Each row is a point. A path goes straight from each point to the next, and from the last back to the first. The post is the endless flat space through its rows: a point in 2 columns, a line in 3, a plane in 4, and so on, so that a path can go around it. How many times does the path go around the post? Going back the other way cancels.

Post (1 x 2)
[[-14  -4]]
Path (13 x 2)
[[-19  13]
 [-46   9]
 [-41 -29]
 [-11 -23]
 [  9 -33]
 [  7  10]
 [-15  53]
 [-32  10]
 [-60 -31]
 [-11 -35]
 [ 16 -15]
 [ 13  19]
 [ 28  19]]
Times around: 2

Post (8 x 9)
[[ 19  17 -12  20  21 -29 -11  10  -6]
 [  9   1 -43   5   2 -27  60  49   5]
 [ 11   6  -6   1  -7  32 -26 -35  -9]
 [  7  23 -15  23  27 -22  -4 -28  19]
 [  1 -24  21  -3  -8  35  -5  26  29]
 [  9 -10 -23 -20 -17   7   3  25  31]
 [  8   8  13  -9 -27  -2  -8 -28 -16]
 [  2  16 -29  44   0 -28  -3  -5  10]]
Path (16 x 9)
[[-19  19 -15  10   1  -5 -14  11   1]
 [ -7   4 -29  -2  28 -17  13  10 -14]
 [ 18  -7   6  14  52  -6  19   1   0]
 [ 15 -20 -16  11 -32  19  12   9  17]
 [ 12  -3 -11  24 -34   5  14  12   3]
 [ 13  13 -16  25   3  23  -3 -12  34]
 [  5  15  -3  23  -5 -19   5  12   5]
 [ -8  16 -12  29  11 -25 -23  18   7]
 [-19  -5 -18  38  -3  -7 -15   4   7]
 [ -4 -20 -23   8 -18 -14   5 -16  -6]
 [ 14 -12  -6  19  -2   5 -17   0  22]
 [ 16  -5   8   1 -24  -5   2 -20  -8]
 [ 15  -5 -27  26 -10   3 -18 -12   0]
 [ 33   2  -9   9   2 -30   7  17  17]
 [ 33  26 -23  -2  18 -14  -7   0   5]
 [  4  17 -26  51 -15  27 -26  23   7]]
Times around: 2

Post (17 x 18)
[[ 14 -15 -11 -36  11 -16 -11 -21  -2   8 -13  36 -26  15  31  -3  -5  11]
 [ 25   3   9 -33 -29  -6  14   8  14 -18  10   2 -25  36  19  12  19  -5]
 [ -7 -28 -14 -14 -15  -3   9  35  -2  39 -15  -8   1  22  19  -9 -10 -15]
 [ 39 -21 -15  27   0   0 -10  25   6 -15  11  48 -36 -25 -24  -4   9  41]
 [  2  -3  29  -5  19  15   9  12   8  37  10  21   4  41  20   4   3 -35]
 [ 13   2   0 -15  32   2 -27 -12 -25  15   4 -32   7 -12  12  14   2  -4]
 [-15   1 -11 -17  36  29 -22  32  -7  20 -33  -6  22   0  14  33  -3 -50]
 [ 27  15 -41 -28 -21  16   4 -27  35 -18   3   8  24  38  13  -8  -9  23]
 [ -5 -16  10  -8   2 -21  19 -12   9   9  -5  26  35  10  -4  22  22 -12]
 [-10  21  29  -5  -9  22  10  20 -19 -21 -29 -15   5  -2 -30 -13   9 -35]
 [ 42   7 -36  26   3 -12 -37   5   4  25   7  24   5  -6 -36  10 -28 -22]
 [ 19   9 -25 -24  21 -19 -27 -27   5 -33  -3  -4  11  12  37  16 -47  27]
 [  2   0   2 -16 -20  -5 -37  16  -1  16  -1  -7   1 -29   5  -5  -6  15]
 [ 42  -7   5  -9 -17  23  30  -5  60  -8  -3   7 -14  10 -16  11   1   9]
 [-14 -30  -9 -11  12 -13 -19  29  22 -15  -9  -7 -21 -15  13 -26  25  -1]
 [-22 -12  -1  -2 -30  -6 -20 -17  -6   8 -29  10   6  40  -2   1   0  20]
 [-29 -13   9   2   9  17   1 -17 -14 -10 -23  -3  -7 -18  49  12  11 -14]]
Path (14 x 18)
[[ 34   0 -18   7  12 -11 -13 -14  44  21  -7  18   6   0 -11   5   2 -11]
 [ 20  17  26  -7  -5 -21  10  17  37  -6  -3  -7 -31 -28  -3  49 -21  -8]
 [ -6   1 -55  -1   5  32 -19   1   8  20 -12  17   8  31 -18  -9  15 -15]
 [ -7 -32   0 -21  11  -7 -22  15   3  -6 -32 -22 -18   4   2   4 -20   2]
 [  8 -28  22  26 -17  11 -18  25 -32   3   7  12  29  19 -40 -11  14  16]
 [ 42  -7  -2   4  -5  -2 -11   0  35  28   3   7  20  16  10   1   7  11]
 [ 14  18  17  -5  17   4  -3 -33  -2  22 -15  37   7 -13 -10   0  31  39]
 [  2  16 -38   3  25  -4 -21 -26   4   9   4  10   5   6  17  10 -14  19]
 [ 21   6  20  16   8  23 -10  26  -1  36  -4  21  -4   1  -2   6  -6  21]
 [ 18  -7 -27   3 -19   5 -12 -21  43   5   8   1  25  -5  19   7   2   2]
 [ 11 -24 -26 -31  -8  13 -11  12  12  12  -5  17  18  -2  21 -15  -4 -15]
 [ -9 -16 -30  -8  25  -1  -6   9   7  17  24   5  13  -7   2  -4 -10 -15]
 [-24   2 -10 -24   8 -10 -14 -11 -13   4 -12   5  -3 -12  40  30   3  -1]
 [ 12  13  -2  19   2   5  -4  -5   1  12 -13  36 -33   8  11 -13  17  10]]
Times around: 0

Post (17 x 18)
[[ -6 -19  10   4  -2 -15 -11  18 -44 -14 -29 -30  -9 -55  13 -15 -45   1]
 [  2 -13 -34 -13 -16  -5  16  20  21  -3  35 -21  -9   2  15  39  44 -13]
 [ 28  -4  -2 -13 -26   1  27   5  -4  -4   0  28  -6 -30 -25 -16 -13 -22]
 [  0  16  18   3   3  40  22  -2  43  25 -12   1   1   3 -17   1 -12  25]
 [  6 -31  -5  19  21  -2 -35   5 -30 -35 -48   5  10 -58  -1 -24 -11  10]
 [ 23  12  -1   6  -7  -6  11 -10  26  27 -15  -7 -31  23 -48  15   3  13]
 [-13 -26  13  14  20 -18 -31  34 -19 -27  10  -8   1 -32 -14 -21 -21  -8]
 [ 14  25  24   3 -22 -12   4  -5  43  41 -10  30 -20  22   5  -6  19  11]
 [-14   9 -23  14  20  32 -39  36 -37 -20   0 -15 -40 -29   2   4   5   1]
 [ 18  -8  13 -13 -19   0 -22 -26  -2  -9  -9 -23   7 -38 -20 -54  -4 -25]
 [-11   8 -60 -11   5 -13   5  -2  15  34  35   4 -19   5  -3  13   4  -1]
 [ 21 -26  -4   2 -23   9 -14   3  33  11 -24   7 -14   6  -4 -17 -32 -24]
 [-15   1  17 -11   4  16  24 -19  13  27 -33  16 -19  39  -9  -4  11 -14]
 [ 12 -19  21   1   5   2   2 -31  14  -2  -4  14 -34 -40  -2  -7 -16 -11]
 [ 18  27   1  14  -3   6  30 -24  32   1  -7  12 -36  54  12  -3 -10  21]
 [-20   3 -14  25   6   8 -39   6 -34 -14  13  -5  -3 -21   2  47  -8 -13]
 [  6   8  11 -33  -6  22 -11 -13  10  14  -5  20 -30  42  -4  23  -4  43]]
Path (19 x 18)
[[  8 -26   6  25  -1  46  -1   6   0  15 -35  21  18 -26   1 -11 -14   1]
 [  3   8  -5   5   6   5 -12 -41  -1  36  -9  30 -23   6  18  20  25   6]
 [-10 -16  17  29 -17  20  -2  16   8  24 -11  10  -2 -26 -36 -55 -31 -17]
 [-17  -1  -5  31 -29  31 -14  26  35  15 -23   1  10  38 -48   9 -16   1]
 [-18  27  10  -2  16  33  16  17   9  -8   1   1  -4 -21   6 -12  -7   5]
 [-10  12  16 -32  26   5  -1  -8   2  11   0  32  -1  -1   8  29  10  13]
 [ 26 -23  -1  -3   9  -6   8   1 -10  -1  -8 -60  -4  -9 -23  14 -10   6]
 [ 41 -18 -13  -1 -13 -23  10 -15  -9 -14 -12  -1   1 -56   7  -5 -18 -10]
 [  6  26 -17   1  -7  37  -8 -20  -9  13  24 -19  15 -19  -7   5  10  12]
 [ 19  -7  11   8 -36 -17  13  -7  -2  -8  17  34   3 -30  23  -5  -1  18]
 [  0  -6 -22   5  -4  38   9  11   4 -16 -10   1 -10 -45  -8 -13 -17 -15]
 [ -6  10 -21 -18  -3   1  -2  16  29  18   6   3  14 -13  16 -12 -16  24]
 [ 11  -1  24  -3   9 -16 -31  12  -9 -13   0 -41 -11  20 -25   6   1  -8]
 [  9   2  -3  17  22   0 -51  -8 -17  28 -20 -16 -12 -27  -8 -31  10 -15]
 [ -3  31 -17   3  -8  -2  18 -10 -20  24  26   1 -27   9 -52  -8   5  -6]
 [-11  -1  23 -27 -13  11   5   1 -26 -12  -1  10 -27 -27  24 -28 -10  10]
 [-12  25   8  27   3 -28  29   0  16  -2   4   1 -41  -3  13 -17 -47  -3]
 [ 14  -8   7 -11  -7  19 -10 -22   2  -8  37 -10 -38 -16 -38  26 -30 -48]
 [ -7 -15  43 -19  29  42   9  -4 -12  -5 -22  -3 -24   2  -6  10 -12  23]]
Times around: 3
